Each wall is flat, endless, passes through zero and stands at right angles to its row. A trip goes straight from one point to another. Which walls does it cross, in order?

Walls:
(1): [-4.7 -2.3  0.5]
(2): [ 1.9  0.9 15.7]
(3): [ 2.8 -7.7 16.0]
(4): [18.7  1.8 -7.1]
Trips:
[-15.6  -1.1 -12.5] to [ -4.7   0.5 -10.3] => none
[-10.8  -6.3  -4.3] to [ 8.5 -6.9 -7.6] => 4, 1
[  1.4  -0.2 -24.8] to [11.2 -2.8 25.1] => 3, 2
[  3.4 -13.9  10.6] to [-15.7 -42.3  32.6] => none
[ 6.0 29.8  6.5] to [-11.9 -13.2  -7.3] => 4, 2, 1
[ -5.4 -27.5  23.5] to [-11.9  10.4   0.0] => 3, 2
[15.4 -6.1  3.4] to [  7.5 -15.6  14.1] => 1

Walls:
(1): [ 10.0  -9.3 -30.8 -13.2 -17.5  -3.0 -10.1 -25.2  14.2]
(2): [-18.6   5.3   4.3  18.9  20.4  10.8   2.1  12.7 -27.9]
(3): [ 14.6  -9.9 -11.6  22.1 -33.3 -14.4  22.1 -14.0  -9.1]
(4): [  0.1  -0.1  -8.0   6.1   0.1  -9.6  -0.2 -20.0   8.9]
(5): [-23.8  12.1  23.5  17.3  -4.7   0.2  13.3  18.1  -7.9]
(6): [-38.7 -12.3   3.8  -0.1  -0.1   2.9   2.9  21.5  10.0]
(7): [-13.2  -4.8 -23.9   0.6  -6.4 -12.1   2.2   8.2  14.5]
Trips:
[ 14.6  -5.9  15.4  13.2 -10.0  -5.1  25.3  13.7  -5.0] to [ 8.8  3.9  4.1 19.3 -0.8 -1.1 11.7  0.8 26.8] => 2, 4, 7
[-11.3   9.9  28.6  16.4   9.4 -18.0   7.1  -2.5 -15.5] to [  1.1   8.6  -9.5   2.0  -3.0   1.5  -9.7 -21.8 -20.3] => 4, 6, 1, 5
[  5.9  28.0   9.2  -1.9  13.7 -19.1   9.7   2.5 -10.3] to [  1.2  16.3 -12.0 -23.1  -2.3  17.5   3.2 -18.4   1.0] => 4, 5, 2, 1
[ 24.8  11.8  -6.0  -6.0  -0.4 -14.9  10.6 -24.7   8.0] to [-17.4  11.7   3.5   2.7   6.7  26.6  13.8  -5.3  16.9] => 3, 5, 6, 1, 2, 4
[ 15.0   7.5   9.6  12.2  -2.2  -5.9 -13.0   6.6  -6.0] to [ 16.3  -2.0   2.5  20.7   1.3 -23.4  27.5 -20.1  -4.3] => 4, 2, 1
[-12.0  12.9  -3.5  16.4   8.7 -10.1 -35.0  -4.8 -24.2] to [ 8.3  1.2 -1.4 10.4 16.6  0.6  0.2  9.7 -1.1] => 4

Walls:
(1): [ -6.3 -15.4  14.8  -8.2  -6.1   7.6  -2.1   5.8  20.9   1.2  -2.8  -7.2
  15.0   2.9 -35.0 -12.7   4.1  -5.0 -16.8  -8.4]
(2): [  7.1 -19.5   0.1 -13.3  -0.1  16.3 -13.9   0.6  18.7  -1.1 -11.0   7.3
 -26.7 -12.3  13.8   0.3  -5.3 -16.5  13.4 -35.3]
(3): [-17.7   0.7 -27.8  -0.1   5.1  14.7 -21.0  -8.0 -20.1  -1.6   2.3   8.1
  -0.6  -2.5  20.9  22.5  -0.9  -1.7 -13.9   8.0]
(4): [-13.0   2.2  12.1   3.1  -4.3   3.7  -6.0  -0.5  -1.4 -17.1  15.6  -0.1
   0.5 -19.0   1.3  -1.3  -2.5  16.2  -2.9   4.5]
(5): [ 22.0   0.6   2.6  -7.9   6.7  -0.7 -15.8  -7.7  -4.2   6.4   2.3 -13.3
   6.9  -4.8 -14.1   4.5 -17.1   0.8  10.4   9.5]
(6): [ 16.9  -4.1  10.9   5.6  30.3  17.9   8.5  -5.1  -1.1  18.9 -24.8 -31.7
   6.7  20.5 -26.5  24.7   5.7  -0.9  18.5  -0.1]
(7): [  7.7   6.5  -0.8  11.7  -4.1 -20.5  -8.2  11.5  -6.5  -9.0   4.3 -28.2
 -12.6  18.0  -8.7 -18.0  13.7   5.1  26.8  -6.9]
(8): [ -5.9  -3.7 -16.7  15.9 -15.2 -10.0  -5.2   4.4  -9.5   9.4  -8.1  24.4
  -7.2  -4.5   6.9  22.2   7.3   6.1  11.8  32.9]
(9): [ 20.2  -5.3   6.1  -8.5 -16.2  -2.0 -10.0  10.9 -10.1 -14.7  -8.3   0.3
   6.0  -3.4 -21.0  -4.6 -15.1   7.1   7.0  11.1]
(10): [  5.5 -14.5  14.2   3.9  -1.4 -15.2  -2.7  18.7 -13.6  -0.2 -15.2  -7.2
  -4.9   6.2   5.6 -11.9 -14.3  -4.1  -5.5   6.0]
Trips:
[  5.4   8.1  12.5   0.6  -2.6  -5.3 -16.3 -28.0  -9.6   1.4   0.0 -19.2
   0.0 -19.6   8.8  -1.4  -1.3  -3.5 -20.6   6.9] to [-12.2   0.4  -7.0 -25.7  12.3  -0.6  20.7  -7.2  27.5 -17.2   2.1   4.8
  -6.6  -2.9  -0.2 -31.3  15.7 -10.1   4.0  20.4] => 10, 1, 3, 5, 2
[  5.4 -16.8  -7.6 -16.3   1.1  35.0  12.6 -24.4  12.3 -10.9 -12.4  18.2
 -29.1  15.1   4.5  22.6 -18.8  -9.6 -13.6  -6.6] to [-13.9 -18.6   5.8   4.8  -6.7  29.6 -10.4   6.0 -10.8  -0.9  13.4  26.6
  31.3  15.7 -30.0   3.4  10.1   4.9  -8.3   2.2] => 1, 9, 8, 4, 2
[ 14.1  10.0  22.5 -16.1 -22.7 -20.4  11.5  -0.3   3.6 -13.9  -3.7  -5.7
   2.9 -26.6 -10.8  14.4  -9.6   2.6   6.9  -9.6] to [ 25.4   5.6  14.7  18.1 -36.3   0.3   0.5 -10.1   0.3  22.8  20.2 -14.3
  -8.7 -26.9 -11.1  -4.9  -3.7  36.2  -0.3   3.0] => 2, 10, 8
